Each row of a before or after table is a point. One or more steps were done to the points. Then noise was added and the rows were shuffled. The steps act on columns, c1 being the first. Name the steps. A step turns or swaps two columns, mirrors them in a line or flattens them onto one, adds a multiple of one to another, or multiplies or shifts one. Angles are multiples of 10 degrees, from the lower column toward the higher: turns from -170 to 170, lines from 10 to 170 but not 90. Use the fewest steps. Two steps may share a column if one is a turn and the other turns, adds or multiplies; they go together, in the order done. Otherwise the lowest column goes first.

Before, 14 rows:
[[ 21   8]
 [ 22  16]
 [  4 -42]
 [ 29  -3]
 [ 37  16]
 [ 16  24]
 [ 28  34]
 [-16 -60]
 [ 37  -7]
 [  4 -39]
 [-16  14]
 [ 32  10]
 [  8  21]
 [-23 -46]]
After:
[[ 36  -3]
 [ 45   9]
 [ 46  13]
 [  2 -43]
 [-18  15]
 [ 30  11]
 [ 49  -4]
 [ 34  33]
 [-25 -47]
 [  5  16]
 [-17 -57]
 [  0 -37]
 [ 29  16]
 [ 16  27]]
Steps: multiply c1 by 1.3

Before:
[[ 35  15 -11   1 -16   9  17   3]
 [-12  23 -11   0   2  -4   5 -12]
 [-11  10 -20  11 -12   5 -17 -21]
 [ -6  -8 -19  -8 -11  -9   0  18]
 [ 25 -24  18 -19   9 -16 -16  -6]
 [-17  27  16   4   5  15 -13   5]
 [ 31 -17   9 -16 -16  25   9  25]
 [-12  17   0  -7  26  28   2  13]
 [ 19   8   9  24  13  16  -5   8]
 [  1 -20  -9 -14   9  -6  -1  12]
 [  7  10 -22 -16  -9   3   1  11]
 [ 17  16 -16  -1  10   2 -14  13]
 [-16  21  -7 -10  -8   6  20 -20]]
After:
[[  7  45  40 -47  23  17  14  -2]
 [-10 -59 -30 -39   6  -9  -1  -6]
 [  2  56  -9  12 -19 -14  12   5]
 [ -7 -13 -26 -24 -19   7 -17  16]
 [-16  19  24 -40  29 -39 -11  -2]
 [  5 -30   8 -37   1  -3   1 -13]
 [ 26   6 -18 -17 -10 -28  -4  10]
 [ 13  31   0  59  21 -17   3   4]
 [ 12 -43 -34  -5  17  -9  13  -9]
 [-16 -28 -24   3  35  -7 -15   1]
 [  2 -25 -34   3 -13  12  -2   5]
 [-10 -52 -30  30  -8   7  17  20]
 [-12 -55 -12 -19  -7  -6  -1 -19]]
Steps: swap c1 and c5; multiply c3 by 3; turn c2 and c3 by -70 degrees; multiply c4 by 2.5; turn c6 and c8 by 140 degrees; multiply c7 by -1

Before (10 x 14):
[[-20 -32  30   7  -8  -2   8  15 -11 -21  -1  -3 -13  -4]
 [-29   3 -10  10   3   4   0   3  -8   0  -4  21  32  21]
 [  2  -2  11   9 -14 -14 -10  15 -17  -2   4   6  23   7]
 [  9 -60  -7   6  17  -1  -8  -7   5  -3   3 -26  -6   2]
 [  7 -27  20  28 -35  -1 -14 -11 -16 -27 -13  23   9  -9]
 [ 17  13  13  10  11 -41 -20 -21  13 -14 -19  24  14   0]
 [ -2 -12 -15   9 -38 -19  15 -19  -4  12  -4  37  17  -2]
 [  9 -13 -35 -12  13  -3 -14  28  -2  14 -30 -26 -12  15]
 [ 41   7 -10 -17   4  10 -27  16   7 -21 -20   9 -10  45]
 [  9 -19   8  -5  -6  16  -7   6 -40  -6  -8  17  10   1]]
After:
[[  7   3  34  26  33  -5  30 -13 -35  16 -12  -9 -16   7]
 [ 16 -22  20   7 -13  33  -3 -23  -6  27 -21 -16 -14  11]
 [  3  -7  16   8  10  15   4  18 -17  -7   6  -1 -24  -3]
 [ 10  -4 -54 -10 -10   4  20  30  12 -21 -30  13  13 -14]
 [  9  22 -10   5 -17  -4  54  -8  14  -4   5  24   9  -2]
 [-19  22  47   7  13  10  27  15 -21   7   1  13  14   7]
 [ 41 -26 -17 -16  -1 -16   9  16  -8  23 -20   2  10 -53]
 [  9   3  13  -3   5 -18  22   6 -38 -16  -7 -14 -13  -9]
 [ -2  19 -27   9  37  20   3 -17  -6   5  -5 -42 -25   7]
 [-29  -1 -17  10 -10  18  -6   2 -13   3  -4 -18 -31 -14]]
Steps: add 0.5 times c1 to c6; turn c6 and c14 by -160 degrees; turn c2 and c7 by -120 degrees; multiply c3 by 1.6; turn c5 and c13 by 170 degrees; turn c10 and c12 by -150 degrees; turn c9 and c10 by 40 degrees

Before:
[[-18   3  -9 -36 -29  33  -9  -8   3   8 -25 -24 -38 -28 -20   8 -17  32
   -6  27  -9 -16  19  19]
 [  9 -11  31  28  14   7  20 -42  34  11  41  11  60  24  16  -5 -14 -22
   16   3  33  33 -24  -9]
 [-13   5   3  -7 -10 -28   9 -16 -11  28 -28  -9 -11  -9 -12   9   1  23
  -29  32  18 -16  -8  20]
 [-11  -5  24  -4   6  -9   8 -19  23  12  24   9   1  13  26  12 -24 -21
  -10 -20  13  24 -45  -3]
 [-36  -8 -13 -23 -13  -5 -21  14 -22   5 -10  -6 -33 -23 -14  11  17  31
   -7  22   9   1  31 -12]
 [ 43 -30   4  -6  20  -8  31  -1  35  13  51   4  39  45  11   4 -11 -14
   15 -25  16  19 -20  -3]
 [ 18  24  11  12  13  -9  24   5  29  29  27   9  18  27  17  13 -11 -41
   25   2  12   4  -1 -18]
 [ -1  23 -13 -35 -20  -4  -4  -7 -31  -5 -15 -26 -27 -46 -32   1 -16  17
  -35  35  21  -7   4 -17]]
After (8 x 24):
[[  7 -12  61  30  14  -5  22  -2  35 -31  40  11  28  24  19  -5 -21 -22
   15   6  -6  32 -24  -8]
 [-34 -11 -32 -22 -15   9 -21 -13 -24 -10 -12  -9 -15 -25 -14  11   8  29
   -6  20  14   2  32 -10]
 [ -3  23 -26 -36 -20  -2  -5  12 -33 -10 -15 -27 -14 -48 -32  -3  -6  19
  -35  35   9  -7   2 -17]
 [-12   3 -12  -7 -10 -34  12 -11 -13 -33 -28 -10   5  -9 -14   9  -7  24
  -31  31 -25 -14  -7  21]
 [ 19  25  17  11  11 -27  24  12  30 -29  27  11  13  28  17  15   0 -40
   26   0  36   6   0 -19]
 [ 42 -31  37  -4  18 -30  31  13  33 -21  51   4   2  46  12   6  -4 -14
   15 -22   1  22 -21  -2]
 [-11  -6   2  -3   7 -16   9  15  23 -18  19   9  25  11  26  13 -12 -24
  -11 -20   4  25 -47  -3]
 [-20   5 -37 -36 -34  42  -9  13   2  -1 -24 -26  -8 -28 -20   7  -4  31
   -2  27 -14 -19  21  18]]
Steps: swap c3 and c13; add -0.7 times c7 to c6; turn c8 and c17 by 70 degrees; multiply c17 by 0.4; turn c10 and c21 by 140 degrees; add -1.5 times c24 to c21

Before (8 x 64):
[[  1  -9  15   4   1  -1   4  -1 -14   0  -7  11  -2  13 -11   8  -9   2
   -8  -4 -40   0  11  11  20  -6   1   8 -11   0 -21 -16   1   8  42   3
  -12 -10  -6   8 -30   7   9 -15  11   3  18  -9  -9 -21  -7  -7  11   3
    6 -17   0 -13  12 -10   5  -3  -6   0]
 [  2  -1  16  -5  -4  -5 -19  -1  -1   3 -18   7   1  -8  -2  -2  -8  -4
  -11 -27   5   8  -2  -8   8  -6   7  -8  20  -5   8  60  -5   3   7   9
   -4  -5   3   2  -9  11  -3  -7  12   1   1  -4   4   4  -3  -7  -9   5
  -59  -7 -14   4  14   9 -34  -4 -10  -4]
 [ -2  -5  17   2 -12 -12 -11  -3   6  -8  -2  14  16   1  -4  -6  -1  -6
   33 -12   1  20   3  -6 -30  -4  -3  -6 -11  19   6   4  -3  -2  -5   8
   -2   4   5   9   6  12  13  -5 -10  -7   5  -9  -5   4  -8  -3 -13  11
   13  -4 -13   7   3 -15  15  -1 -11   7]
 [ 10  -7  11  -1   9  -9 -19  -4   7  -6 -19  12  11   7  -9  -7  33  18
  -11  -6 -37   7  -2  15   7   4  -4   4  -8  -4  -2 -14  21  -3  -6  12
   24  28   6   1   0  11  10 -12   4   3  -1   7  -6   1  -7   0  -7  17
    6  -1 -12   4 -17   5  11  -5   4  -5]
 [-15  -5  16 -10  -2  -2 -19 -12   6 -21  -8  10   7  -8  -6  -2  -3  -5
    5  -1  16  -3   0  -5  17  -6   2  11  -2  31   8 -16  -5  13   3   4
   -7  -4  -4   9   9  14   4 -12   1  -1 -10  -9  -2 -14   8   8   0  30
   -1  -4  -4 -19   0   2 -14 -15   3 -12]
 [  5  12   4  10   0   2   4  -1   6   6  28  12  -1  12   4  -6   4   1
  -10 -18   5   3   0   0  -1  -9  -3  27  11  -4   6  20  -4  -7  -1  11
  -14  -9  -9  -5  -6 -21  -1  17  -7   2  -7   1   2   8  23  -6  19   4
    3 -12 -12 -15   5  -4   6  -6  -3 -12]
 [  2  -6 -35   0 -19  -3   5  -8   7   2 -17  12   8  13  -1  -6   7  13
   -8  -8   9  -1   3 -10  25  -9   0  -9  -8  -4   9 -19  22  -5  18   3
   13  -3  -3 -28  -9  19  -4   9 -11  -1  -9   7  -5   6  -5   8 -19   3
    2  -5  10 -17   8   5 -14   0   2  13]
 [ -2   4  18   4  14  -2  19  -6   2   6   7  14   0   8  -4  -3  -7   0
   -3   1  11  -5   0  -6 -14   5  14  -8   1  -8  11  -1  -4  27   1   4
    9  -2  12   3 -19 -14  -4  15  -7  -7  -4  -6  -6 -16  16  -2 -20   5
   14   1 -10  -8  14   9   2  -8 -10   8]]
After:
[[  1  -6 -35   0 -19  -4   4  -8   7   2 -15  12   8  13  -1  -7   7  14
   -8  -8  10  -1   3 -10  25  -9   1  -9  -7  -4   8 -20  23  -5  18   3
   13  -2  -2 -27  -9  19  -5   6 -11  -1  -8   8   6   6  -5   8 -19  -2
    2  -5  11 -17   8   8 -14   7   2  16]
 [  5  12   4  10   0   3  17  -1   7   6  23  12  -2  12   0  -6   4   1
   -9 -18   5   3   0   1  -1  -9  -3  27  11  -4   5  20  -4  -7  -1  11
  -13  -9  -9  -5  -6 -21   0   8  -7   3  -4   3   1   8  23  -6  19  -2
    3 -12 -12 -15   6 -14   7  17  -3  -7]
 [  1  -1  16  -5  -4  -5  -4   0  -2   4 -17   7   0  -8  -1  -2  -8  -5
  -12 -27   5   8  -1  -8   7  -7   7  -8  20  -4   7  60  -5   3   7   9
   -3  -5   2   2 -10  10  -3  -9  12   1   2  -2  -5   4  -2  -7  -9  -4
  -60  -7 -14   4  14  10 -34  -1 -11  -6]
 [-16  -5  16 -10  -2  -2 -13 -12   5 -22  -7  10   7  -8   1  -2  -3  -6
    4  -1  17  -2   0  -5  17  -5   2  10  -2  32   8 -16  -6  14   3   4
   -7  -5  -4   8   9  14   3 -24   2  -1   0   0   4 -13   8   8   0 -23
   -1  -4  -3 -18   0   4 -14  11   3 -17]
 [ -2   4  17   3  13  -2  15  -6   2   6   1  14   0   7  -1  -3  -8   1
   -3   1  11  -5   1  -6 -14   5  14  -8   1  -8  11  -2  -4  26   0   3
    9  -3  13   3 -19 -13  -5   5  -7  -8   1  -2   1 -16  16  -2 -20  -2
   14   1 -10  -8  13  -1   2  17 -11  14]
 [ -2  -6  17   2 -11 -13  -7  -3   6  -9   4  15  15   1   2  -6  -1  -7
   33 -12   1  20   3  -6 -30  -5  -2  -6 -12  19   6   4  -3  -2  -5   8
   -1   4   7   8   6  12  12  -8 -10  -7   6  -8   2   4  -8  -3 -13 -10
   14  -3 -13   7   3  -3  15   1 -11   5]
 [ 11  -7  11  -1   8  -9 -12  -4   8  -6 -16  13  10   7   2  -7  33  17
  -11  -6 -37   8  -1  15   7   3  -4   3  -8  -4  -2 -13  21  -4  -6  12
   24  28   7   1   0  12   8 -16   4   4  -4   4   4   1  -8   1  -7 -14
    7  -1 -12   4 -17  10  11   0   4 -10]
 [  2  -9  16   4   1  -1   5  -1 -14   0  -1  12  -2  13   0   8  -9   2
   -8  -4 -40   0  11  11  20  -6   1   7 -11   0 -21 -16   0   8  42   3
  -12 -10  -2   9 -29   7   7 -14  11   3  12 -14  10 -21  -6  -7  11  -2
    6 -17   1 -14  12   1   4  -6  -6   2]]
Steps: add -0.5 times c20 to c7; turn c7 and c64 by 20 degrees; flatten c11 and c60 onto the line at 150 degrees; flatten c15 and c43 onto the line at 80 degrees; mirror c39 and c49 in the line at 170 degrees; turn c54 and c62 by 160 degrees; turn c44 and c62 by 40 degrees; flatten c47 and c48 onto the line at 130 degrees

Before (12 x 64):
[[ -5   1   3   8  -6   7 -12 -16  -4   4   8 -20  -8  -6   9  -3  -1  17
   -7   3  14 -17 -17   1   7 -14   7  -6 -16   2 -19  -9   3  15  13 -15
    6  -8   0  13   9 -14   2   2 -10  -4  -4   0 -15  12  -8   6 -16  11
   -7   1 -16  -7 -11   6   4  15 -10  20]
 [ -3  13   3  13  14   2   2 -12 -11  -4   7   7   2   1  13  -5  -8  -9
    2 -11  11  -6  13  -3  19 -13  -9  -4   4   6   1   1  -3  -8  -5   9
  -16  -5 -15 -10  -2  -3  15  10  12   6  -1  20  -3   9 -12  -2 -15  11
   -5   7   6 -13 -10  -2  -4  -7   7  -4]
 [ 11  13   3  -1  14  -6  -3 -12 -14  -2   3   4   8  -4  17  16   0 -10
    9   6   8   8  -7   2  -5  14  13  -6  10   3   8  -3  -8  19  -3  -2
  -16   6  -2  15  11 -11   8 -12   1 -14   0  15   5   7 -11 -13   8 -13
    6  -9 -16 -18 -12 -11  19  -5  -3  -8]
 [ -2   8  -2   8  -8  -2  13  -8 -12  -9   3 -17   0  10  12 -11  14  -7
   -7   9  -5  10  10   7   4  10   3  -4   6 -11 -20  10  12  -6  13  14
   11  16 -17  -5  15   3  16 -10   5  -5 -10   3  -1  -7   5   2  -7 -11
  -18  -5   7   5  -4  -1   2  21 -24  17]
 [  1   4  -4 -10   4 -11  -1   4   9   6  -4  -3 -11  -7  -2   5  -9  15
   14   8  -9 -19  11  -1  -1  13  11  -5   1   0  -1  -3   6   5   7 -13
    5   6  11 -14  -8   7 -10  14  -7  12 -12  11 -10  10 -10  10   1   3
  -19  14  15   7  10   7   3   7 -19  -1]
 [ -9  -3  -5   5 -11   3  -6   7   2  -2  -7 -13  19  -1   1  17   9  -1
  -12  -1  16  10  -8  -2  -2 -10  -8  17  10  12   5 -13  -5 -11   7   8
    0  -3   8 -12  -2  15 -11   7 -17   8  11   3  10 -11 -15  -7 -10   1
  -16   6   5   0   0   7  -7   5  -7   8]
 [ 13   6  17  -1   3   6   0  -7 -16  -1  -9 -18  -7 -10  19  14   0  21
   -2   7  19  -7   8   2  -6  -6   7  14  -9  13   0 -15   7  12 -13  13
    5   3 -14   1   4   8  -5  -6 -12 -12 -12   3 -12   7  -5 -12 -17  12
  -17  13 -16  -6  -5   3  15  20   6 -11]
 [  1   6  21  14   1  14 -12   6   1   4  -1 -15  -8  -1  -4 -11  -1  10
   -4  11  -7 -10  11  -1  14  10  -3   5   3   2   4   3  -9 -10   2 -17
    7  -3 -17  13  -3  -9   0 -15  12 -13  19   1  13 -10  -4   3   1  10
  -14 -12   5   6  12   3  15  -7 -17   9]
 [-15  -6  -6   5   6   4  13   5   7   1  -7   5  11  -3  -3  15   1  -4
    1 -19  18  -7  11  24   9   2  -9  22 -13   4  -5  10   2   7  -3  13
    9  -6 -13  -3  -2 -15  -9   6 -10 -11  -4   0  15   2  -5  -8   4   6
  -10 -14 -16  -4  -9 -19  -4  -5  -1  16]
 [ -6  -4  -2   8  -7  -4  -9 -13 -19  17   4  -9   6   4  -1  -7  -9  15
   10 -20   4  11  -9  18  -4   8   9  -2 -13 -14 -13 -13   6  -3 -11   7
   13   9 -14  -3  -7  -1   3  11 -14 -14  19   0  -5   2 -14  -3   4 -15
  -10 -11   6  -1  -9   0   1   5   5   4]
 [ -3  -9   8  -9  16  10  -4   2  -7 -12  15   1   6   2  -2  19 -11  -2
  -11  10   1 -11  -3  13  -8 -14  -4   6  -1  -8   8   9  -4  10  12 -12
   11  20   5  12  17   7  -6  -3  -9   9  12   4  -7 -12  15   5   4 -18
   -6  -1 -11 -16   0   9  -5   6  -8  -7]
 [  2  -8   2   9  -4  -1   0  -9 -10   9  20   5  -1  -6  -2 -13  14  -4
   15  -6  19   6   0  23  -4  -2  -4  22  -6  -3   5   6   3  -1  10  -3
  -11  15   2  11 -14   2  -8   2 -16   2   1  15 -16 -13   0   7 -10  -1
    0   6  -3  -2  -8   2   3  22 -23  10]]
After (12 x 64):
[[ -6  -4  -2   8  -7  -3  -9 -12 -19  17   4  -8   6   4  -1   0  -9   8
   10 -20   4  10  -9  46  -4   8   9  -2 -13 -14 -12   2   6  -3 -11  14
   13   9 -10  -4  -8  -2  -6  11 -14 -14  19   1  -5   1 -14  -3   4  19
   -9 -11   5 -32  -8   0   1   5   5  11]
 [ -2   9  -2   8  -8  -2  13  -8 -12  -9   3 -18   0  11  12  -4  15 -10
   -7   9  -4   9  10  17   4  11   2  -4   5 -11 -20 -23  12  -5  13   5
   11  16  -4  -4  16   3  -2 -10   5  -5 -11   3  -1  -7   5   2  -7  22
  -18  -4   7 -25  -4  -1   2  21 -24  11]
 [ -9  -3  -5   5 -11   3  -5   7   3  -2  -6 -13  19   0   1  13  10  -4
  -12  -1  16   9  -8  -5  -2 -10  -8  18  10  12   5  11  -5 -11   7  14
    0  -3  -2 -12  -3  14   5   7 -17   8  11   3  10 -10 -15  -7 -11 -13
  -15   6   5 -30   0   7  -7   5  -7   6]
 [-15  -6  -6   5   7   4  13   5   7   1  -7   4  11  -3  -3  17   1  -8
    0 -19  18  -7  12  60   9   2  -9  22 -13   5  -5  -5   2   7  -3   4
    9  -7  10  -3  -1 -15  17   6 -10 -11  -4   0  16   2  -5  -8   4   5
   -9 -14 -16 -34 -10 -19  -4  -5  -1  12]
 [  2  -8   2   9  -4  -2   0  -9 -10   9  20   6  -1  -6  -2 -12  14  -6
   15  -6  19   6   0  58  -4  -2  -4  22  -6  -3   4   3   3  -2  10  -6
  -12  14  -2  11 -14   2   8   2 -16   2   1  15 -15 -13   0   7  -9   4
   -1   5  -3 -31  -8   2   3  22 -23   7]
 [  1   4  -4 -10   4 -11  -1   4  10   6  -5  -3 -11  -7  -3   1  -9  10
   14   8  -9 -19  12  -4  -1  13  12  -6   1  -1  -1  14   6   5   7  -8
    5   6  -1 -14  -8   6   1  15  -7  12 -12  11 -10  10 -10  10   1 -12
  -19  14  15 -23  10   7   4   7 -19   7]
 [ -5   1   3   7  -6   7 -12 -16  -4   4   7 -20  -8  -6   9  -5  -2   3
   -7   3  14 -17 -18   2   7 -14   8  -6 -16   2 -19  12   2  15  13  -5
    6  -7  10  13   9 -13 -12   2 -10  -5  -4   0 -15  12  -8   6 -16  -2
   -7   1 -15 -36 -11   6   3  15 -11  26]
 [ -2  -9   8  -9  16  11  -4   2  -7 -12  14   2   6   2  -2  19 -12   1
  -11   9   1 -12  -3  32  -8 -14  -4   5  -1  -9   8   5  -3  11  12 -15
   11  20 -19  13  17   7   4  -3 -10   9  12   4  -6 -12  15   5   3  -5
   -6  -1 -12 -46   0   9  -5   6  -8  -7]
 [ 14   6  17  -1   3   6   0  -7 -16  -1  -9 -18  -7 -11  19  16   1  16
   -2   7  19  -7   8   5  -6  -6   8  14  -8  14   0   6   7  13 -12  20
    5   3  16   1   5   8   2  -6 -12 -11 -12   3 -13   7  -5 -12 -17   4
  -17  13 -15 -36  -5   3  15  19   6   1]
 [ -2  13   3  13  14   2   2 -12 -11  -3   7   7   3   2  13  -1  -7  -4
    3 -11  11  -6  12  -7  19 -13  -9  -3   4   6   1 -14  -4  -9  -4   6
  -15  -5  15 -10  -2  -3  -7  10  12   7  -1  21  -3   9 -12  -2 -16  12
   -5   8   6 -43 -10  -1  -4  -7   6  -8]
 [ 11  13   3  -1  14  -6  -3 -12 -14  -2   3   4   8  -4  17  17   0  -2
    8   7   8   8  -7   5  -5  13  14  -6  10   3   8  -2  -8  19  -3   0
  -17   6 -11  15  11 -10  -8 -12   1 -14   0  15   5   7 -11 -13   8   1
    5  -9 -16 -48 -12 -11  20  -5  -3 -11]
 [  1   6  21  13   0  15 -12   6   0   4  -1 -15  -7  -1  -4  -6   0   3
   -4  11  -8 -10  11  -2  14  10  -4   6   3   2   5   6  -9 -10   2 -14
    8  -3  15  13  -4  -9  -6 -15  12 -13  20   1  13 -10  -4   3   1  15
  -14 -11   5 -24  12   2  15  -7 -16  13]]
Steps: turn c39 and c54 by -110 degrees; turn c16 and c54 by -20 degrees; turn c18 and c64 by 30 degrees; multiply c18 by 0.7; multiply c24 by 2.5; turn c32 and c36 by -40 degrees; turn c32 and c43 by 140 degrees; shift c58 by -30
